Each row is a point. Two turns around zero, p and q, are shown by what they do to some points. Where does a point land after both, in the order given? Backwards means that the second turn is done in reverse. Each puzzle has new turns, and all numbers are rounded.
In the rows, 128 means zero.

Turn p:
[183 161] -> [187 154]
[91 59] -> [83 64]
[127 123] -> [126 123]
[115 137] -> [116 139]
[124 160] -> [128 160]
Turn q:
[125 184] -> [124 184]
[119 110] -> [119 110]
[117 146] -> [117 146]
[191  86] -> [192  87]
[ 87 113] -> [ 87 112]
Where do these land?
q, then p: [103 110] -> [101 113]
p, then q backwards: [167 136] -> [168 130]
p, then q backwards: [ 70 159] -> [ 75 167]
p, then q: [172 108] -> [170 104]

Turn p:
[ 78 102 116] -> [89 99 97]
[158 151 152] -> [144 156 159]
[167 118 132] -> [159 120 153]
[ 66  95 149] -> [ 61  99 120]
[170 174  92] -> [187 166 111]
Turn q:
[188 107 158] -> [173  94 170]
[122 138  61] -> [142 142  63]
[ 83 158 138] -> [ 88 166 129]
[118 108 156] -> [108 109 151]
Where do these land?
q, then p backwards: [168 122 104] -> [158 122  92]
q, then p: [120 187  65] -> [179 177  78]
p, then q: [130 120 199] -> [ 80 139 180]
p, then q backwards: [127 117 134] -> [127 118 136]
p, then q backwards: [ 94  94 138] -> [ 98  90 137]

Turn p:
[135 158 142  62  82 135] -> [111 168 129  76  72 133]
[179 163 155  95 149 150] -> [181 166 138  85 124 147]
[134 173 120 137 114  89] -> [131 174 104 152 116 105]
[147  89  76 163 145 128] -> [153  69  95 156 138 122]
[120  80  99 147 157  92] -> [122  82 102 141 166  92]
[ 93 151 157 130 159 185] -> [117 144 161 125 159 194]
[ 89  83 146 162  88 117] -> [ 81  94 166 161 118 101]
Turn q:
[103 151 113 145 143 146] -> [112 152 113 141 137 158]
[ 85 134 154 104 103 119] -> [ 76 111 150 136 111 124]
[105 117 100  78 139  82] -> [ 84 110 105  95 154  88]
[147  46 138 174  67 116] -> [180  50 116 180  96 105]
[180  70 142 194 162 170] -> [227 111 138 163 162 160]
[138 164 117 141 113 167] -> [137 157 121 123  96 166]
[153 130 117 102 142 153] -> [144 131 131  87 134 144]
[130 157 166 125 159 124] -> [121 163 169 130 145 124]
[111 184 105  90 125  76] -> [ 71 169 109  99 118  84]
Where do these land?
q, then p: [132 142 101 140 156  86] -> [133 152  81 142 151 119]
p, then q: [142 166 112  96  93 196] -> [131 112 134  98  59 182]
p, then q: [141  96 131 158 104 154] -> [156  91 147 155 116 124]
p, then q backwards: [148 109 129 159 155 140] -> [140  87 141 146 143 136]
q, then p backwards: [147 113 171 105  99 100] -> [148  85 159 135  94 114]
p, then q: [ 98 151 106  57 225 104] -> [ 90 166  95  45 200 156]
p, then q backwards: [ 86 115 101 146 100  95] -> [ 77 127 122 135 104  89]
p, then q: [131 132 175 164  92 149] -> [138 133 178 170  98 126]

Turn p:
[179 163 120 119 110 105  83 102] -> [169 151 141 134 114 114  76  84]
[ 87 104  72  90  81  79 111 156] -> [130 108  98 110  51  68 120 163]
[124 178 127  71 178 179 131 105] -> [ 98 181  93  81 144 160 137  74]
[181 129  93 112 134 105 121 151] -> [181 129 105 112 143  91 112 121]
[ 92 115 151 156  64 135 167  82] -> [108  81 153 177  79 168 156 118]
[121 100 168 161  98 111  68 146] -> [133 126 197 135 114 123  91 175]
[ 93 155  83 143 174 141 116 104] -> [ 85 158  72 147 138 138 100 129]
[100 164 168 104 173 139 181 161] -> [ 92 168 128 114 161 121 205 118]
[135  95 124 136 148 151 178  82] -> [109  74 105 136 158 161 142 102]
[109 106 135 160  85 169 173 131] -> [134  94 130 152 110 180 172 154]
[187 100 165 156 162  94  80 187] -> [171 139 184 113 195  84  96 169]
Turn q:
[144 181  99 143  67  77 102 186] -> [129 141  96 163  54 134  60 173]
[ 95 122 193  94 156 150 143  89] -> [129 137 197 103 174 112 167 137]
[154 140 131 102 114 142  56 127] -> [162 140 146 107 132 156  65 115]
[ 71  96 130  80 167 167 125 100] -> [110 123 145  54 188 118 152 128]
[139 117 100 148 108 124 179  91] -> [120 145 105 131  93 120 180  98]
[143  97 131 143 108 139 153 157] -> [123  87 122 140 104 150 149 126]
[ 91 133 144 201 152 149 160 110] -> [ 58 133 139 171 153 116 161 103]
[190 201  97 115 121 107  93 195] -> [177 153  80 172 111 171  60 178]
[125  66 128 125 158  95 142  99] -> [145  93 122 112 141  74 158  96]
Where do these land?
p, then q backwards: [ 85  87 105 161 154 110 127 120] -> [ 87 132 124 155 144 114 131 186]
q, then p: [109  86 101 103 141 105 118  68] -> [116 110 117 112 113  78 120  63]
p, then q: [ 96 142 131 141 120 115 153  93] -> [ 79 131 134 129 112 114 141 107]
q, then p backwards: [126 153 126  71  61 208 113 193] -> [100  83 139 135  96 241  78 130]
q, then p: [110 144 110 133 188  98 113  97] -> [109 153 105 151 153  75 102 108]
q, then p: [141 124 164 166 128 147 100 115] -> [ 99 124 164 146 144 159 106 120]
q, then p: [173 128 199 140 151 158 167 167] -> [140 101 151 147 200 176 162 162]
q, then p backwards: [111 117 128 130 139  50 112 113] -> [137 125 103 113 129  53 111 145]
p, then q: [201 170  89 107  70 162 148 185] -> [209 163  90 161  87 192 158 113]
